Each wall is flat, endless, passes through zero and stands at right angles to its row. A trip goes straight from one point to another. List the walls that it crosses, first one first.

Walls:
(1): [24 10]
(2): [-18  33]
(3): [-36   0]
Trips:
[-21   7] to [-7 34] => 1
[-30  12] to [-17  60] => 1
[-5  1] to [-21 -46] => 2
[ 31 -45] to [-23  47] => 2, 3, 1
[42 12] to [-2 45] => 2, 3
[ -7 -49] to [-30   1] => 2

Walls:
(1): [-48   8  15  14]
(2): [ 50   4 -23  19]
(3): [-46  20  -9 -54]
(4): [-36   1  29 -57]
(5): [-14  39   7  35]
(6): [ 67 -72  -3 -38]
Trips:
[ 15   9 -25  54] to [ 11  40 -36  14] => none
[-23 -10   7 -17] to [-5  3 30 27] => 5, 3, 4
[-17  -8 -15  22] to [-15  30 -10  45] => 2
[-29 -27   4 -20] to [  8 -27   1   9] => 3, 1, 4, 2

Walls:
(1): [-19 -11  23 -33 -17 -29   5 -11 -26]
(2): [-46  -9   3 -68  26  -5 -44 -11 -13]
(3): [-12  19  45   6  22   9  40   0 -10]
(4): [ 27 -47 -14  -8  -9 -39   6  14  -6]
(5): [ 19 -27  21 -28 -31 -39 -53   0  -5]
(6): [-13  -2  25 -13  -9  19  13  50  29]
Trips:
[  9  24 -49 -34  69  26 -64  26  -5] to [ 29  17  16   4 -12   3 -25 -21  -1] => 5, 2
[ 26  16  11 -37 -26 -49  14  -3 -55] to [ 15  27 -28 -32  -5  25 -10 -17 -44] => 3, 4, 5
[-23 -36 -32  43 -14   5  15  56  20] to [ -2 -60 -27  14  21 -16  34  14 -25] => 6, 1
[-12  23   8  26 -18 -10  64 -15  18] to [ 13  20  34 -43 -30   2   2 -32   8] => 1, 5, 2
[-32 -35  12  11  20 -26   3 -15 -36] to [-25  24 -26 -29 -18  27 -69  -8 -14] => 3, 4
[-44  63 -23  28  24 -21 -31  -8  53] to [-40  30   2  -6 -19  -2  -5  -2  -8] => 3, 6, 1
[-47  38 -31  10 -33  17 -18  -6  31] to [-15 -44   8  24  18  27 -13  -9  27] => none
[ -2   7   7  -6  27  -6 -23 -29 -16] to [-21  41 -13   2  10 -44  14  -3  61] => 5, 1, 6, 2
[-51  68  67  34   6   8 -25  33   2] to [-18  57  31 -50  -3  -3  -4   8 -20] => 1, 5

Walls:
(1): [ 37   1  -5 -36   5  11   3  67  61  19  13  -8]
(2): [  0  53  45  -6  25  -7  18  82  38 -47  63  21]
(3): [ 11  50   9  12 -28  -1   7   1   7 -15  28 -41]
(4): [-28  23 -18   5   4 -15  26  56   7 -66  43 -10]
(5): [-10  31 -11 -14 -72 -37 -70  -1  20  28   4 -29]
Trips:
[-37 -30  -7 -10  32  -9  11  13 -32 -37  67 -42] to [-30  24  76  12 -41  42  -3   8  33  29 -14  -4] => 5, 1, 4
[ 12 -24 -61 -19  10  16 -60 -44  -8  13 -25  -5] to [ 58 -24  -7  40  30 -12 -27 -37 -12  44  20 -50] => 3
[ -5 -14 -23  29   9   4  -5 -34 -20 -25  -4  55] to [ -2   0  24   6  18 -49  11   8  -5  12 -35  21] => 2
[-15 -39  -1 -23  23 -62  32   9  16 -25 -27   4] to [  5 -63  13   8 -19   1 -27 -16  -3 -43  22  43] => 1, 2, 4
[ 34  26  14  51  -9 -22  -7 -51  12  -6  23   3] to [ -8  36  -7 -17  11 -44  23   5   4  -9 -11 -13] => 2, 4, 1

Walls:
(1): [  9 -49 -19 -22  -6  19   5 -51  -3  10  37   7 -11  29 -36   3  -3   0]
(2): [ -5 -22 -20  17  -5 -36 -20 -18 -62 -28 -35 -14  -2  41  46 -17  35 -31]
(3): [-28 -23  62   3  10  39  31  15 -11 -35  31 -31   6  11  32   8  11 -12]
(4): [-44  28  24   1 -11  19 -25   7 -24   8 -36  60  24  27   5 -32  -9  -8]
(5): [ 35 -31  20  63   4 -37  -2 -63 -31  17  64  56  10  -4 -46   2  46   6]
Trips:
[ 42   7  24  -3  29 -17   1 -16 -48  71  14 -12  39 -31 -30   7   3 -14] to [-22 -38  20 -34 -47  26 -48 -61 -39 -33  10  34  -9   0  54 -33 -20  28] => 4, 2, 3
[-13 -22  34 -54   7  -9 -11 -44  12   5  -3   9   5 -24  50  25  30 -43] to [  0  16  21  13  45  31  13  24  55   8  36  12  -8  49 -12   5  25  12] => 5, 2
[-34  12   5  -3 -37  -4  35 -19 -12  16 -16 -30 -48 -35  -4 -10  29 -33] to [ 22  -9   9 -10   6  -5  30   3   3   2 -19 -14  -9 -24 -34 -40 -13 -12] => 2, 3, 1
